Rows are points. Each copy is the shape, with its points in the same order, stretched, turned, moved and blurred by noise. Is it also mirrored, or only turned?

Shape (8 x 3):
[[  3  25 -12]
 [-20  -1   5]
 [  5  12   9]
 [-31  -8 -21]
 [ 41 -16 -27]
 [ -4 -12  40]
 [ 16 -60  -8]
 [  9  11  -3]]
Copy 1, 8 rows:
[[ 13 -17   2]
 [-22  -7  20]
 [  4   0  23]
 [-34 -16  -3]
 [ 23  32 -24]
 [-11  19  45]
 [-35  50  -3]
 [ 12   0   9]]
Copy 1 is: mirrored
Copy 2, 8 rows:
[[  7  30   1]
 [-13  -6  -6]
 [ -7  11  16]
 [  8  -9 -27]
 [ 44   6  28]
 [-31 -26  25]
 [ 27 -50  21]
 [  6  14  12]]
Copy 2 is: only turned
Copy 3 (8 x 3):
[[-38  19   4]
 [-29 -22  13]
 [-28   5  18]
 [-22 -25 -22]
 [ 30  30  -7]
 [-14 -22  48]
 [ 49 -19   1]
 [-27  13  14]]
Copy 3 is: only turned

Shape:
[[ -7  22  -4 -15  -3  -7]
 [-20  16   4 -32  12  -6]
 [ 45 -16  25  -2   5 -31]
 [-32 -21  31 -21 -40   1]
 [-31 -29   5 -11   6 -18]
 [-16  23 -30  -4  -7  16]
 [  2   9 -26  -9  -6   0]
 [ -3 -14  10 -20  -6  22]
 [ 41 -26  39  -6  30   5]
 [ 20 -15  39  16  20   0]]
Copy 1:
[[-13  11  -4   3 -18 -11]
 [-14   6   6 -23 -32  -9]
 [ 60  18   5  -1   4 -14]
 [  9 -54   6  11 -54  14]
 [ -2 -34   3 -33 -20 -16]
 [-33   8 -24   0  -7  -2]
 [ -8  14 -30   0  -5  -5]
 [  9 -13  -6 -15 -18  25]
 [ 47   6  22 -33  15  18]
 [ 28 -11  30 -12  20   0]]
Copy 1 is: only turned
Copy 2 (10 x 6):
[[-11  25 -16  -2  -5   4]
 [-11  32 -17 -23  13   4]
 [-39 -41 -18  16  24 -15]
 [-49  -2  34 -22 -14  41]
 [-27 -10  13 -44  -9 -12]
 [ 19  28 -10  -5 -22   8]
 [  4   7 -23  -5 -17  -1]
 [ -6 -13   7 -17  10  29]
 [-14 -49  -5   3  54  -4]
 [-16 -30  19   6  37 -13]]
Copy 2 is: mirrored
Copy 3, 10 rows:
[[-19  21   9 -22  -5  14]
 [-22   9  21 -41  12  18]
 [ 33  32  38 -29  -2 -38]
 [-50 -12  49  -2  -2 -23]
 [-27 -20   9 -25  33 -19]
 [-20   4  -9   3  -7  23]
 [ -5  12  -5  -4 -14   8]
 [ -6 -13  34 -14  -7  -2]
 [ 49   0  51 -29  16 -18]
 [ 24  12  42  -4  32  -6]]
Copy 3 is: only turned

Shape (12 x 9):
[[  5  -1  -9  31  15  13  20 -27 -15]
 [-13  13 -15  -4  13  -5  -1   6   2]
 [ -2  -8 -28   3   8 -11 -23  29  33]
 [ 33  -5  25   9   7 -20  32 -36   0]
 [ 16  -9   8   7   2 -31  -1   2 -20]
 [-26  21 -27  28 -24  14 -20 -27   4]
 [  0   9 -19  -6  24   2 -51   0  16]
 [ 42  -9  16  13  -9  10  28  -4 -16]
 [ 29  26  17  26  11   4  24   4   0]
 [ 10  22 -23 -26  20   5  -4   2  16]
 [ 43   6 -13  17   9 -21  12 -19 -11]
 [ 17   6  -5  -9  28  -5  -7  11  20]]
Copy 1, 12 rows:
[[ 19  32  -9  20  -1   5 -11 -18 -13]
 [-14  10 -17  -3  -1  11  -7   9  -2]
 [-35 -19 -31 -22   0 -17 -15   9  12]
 [ 39  29  23   2  27 -12 -23   5   5]
 [ -1  27  21 -17   1  -7 -15   7  -5]
 [ -4   0 -16  44 -49  22 -17   5 -10]
 [-25 -15 -11 -15  -9  30 -23 -15  17]
 [ 22  30  20 -10  -5 -16   9 -14   0]
 [  0  47   3   9  13 -13   4  -2  24]
 [  0   4 -31 -22   0  24  -6  13  24]
 [ 23  39   0  -6   0  -5 -31   1  11]
 [-12   8 -17 -22  18   2  -6   0  23]]
Copy 1 is: mirrored
Copy 2 (12 x 9):
[[ 19  -7  -5  39  23  30  14  -9   0]
 [  4 -18 -33   2   9   2  -3   3   1]
 [ -2 -22 -38  13 -22 -26 -28  12  10]
 [ 40  20  16  20  33  -2  35 -25  13]
 [  4 -10   4  14  13 -22  16  -3 -18]
 [-16   8 -25   7  -8  48 -23 -30 -11]
 [  8 -28 -25   7  12 -14 -50  -5  -3]
 [ 41  16  12  28  13   8  23  12 -20]
 [ 17  31  -7  30  39   2  12  25   2]
 [ 31 -17 -47  -6  10  -9 -16   5  -1]
 [ 27  12 -19  35  20 -11  12 -15 -20]
 [ 28 -14 -26  14  21 -25 -15  14  11]]
Copy 2 is: only turned
Copy 3:
[[ -2  12 -17  10   1 -36  18   2 -36]
 [-27  15  14 -13  -1 -12   3   0  -2]
 [-22  12  39   1 -21 -28 -16  -1  26]
 [ 43   8   0  -6  16 -23  24 -30 -36]
 [ 21  11  18 -14  -8 -23  -5  -6 -39]
 [-56  -9  -1  14 -13 -23 -14 -16 -17]
 [-30  10  38  12  16 -18 -33   7  18]
 [ 38  35 -25   3 -11  -6  13 -12 -40]
 [ 19  46   4   5   1  -3  36 -21 -35]
 [-16  38  12 -14  13  -7  -2  -9  16]
 [ 23  31  -2  -5   0 -42   6 -18 -46]
 [  4  25  30  -5  13 -10  -1  -3  15]]
Copy 3 is: only turned
Copy 4 (12 x 9):
[[ 22  -5  17  25  -3  16  16 -13 -29]
 [ -6   6  -4  -5  22  -7  10  -9  -4]
 [-28 -25 -23   6  29 -14  16  15   6]
 [ 60 -13  22   7  -8   8   5  23 -18]
 [ 15   0  14  -4  11 -15 -18  21 -30]
 [-13  14 -22  43 -22 -19   8 -27  -2]
 [-15 -24 -16  18  29 -23  -7 -23  20]
 [ 27  -3  16   6  -7  40 -13  31 -18]
 [ 16  20  25  26  25  33   6  23   0]
 [  2  -9 -29  -9  33   9   9 -13  18]
 [ 35 -10  -5  21  25   2  -7  21 -25]
 [  3 -22  -4   0  37   5   5   4  13]]
Copy 4 is: only turned
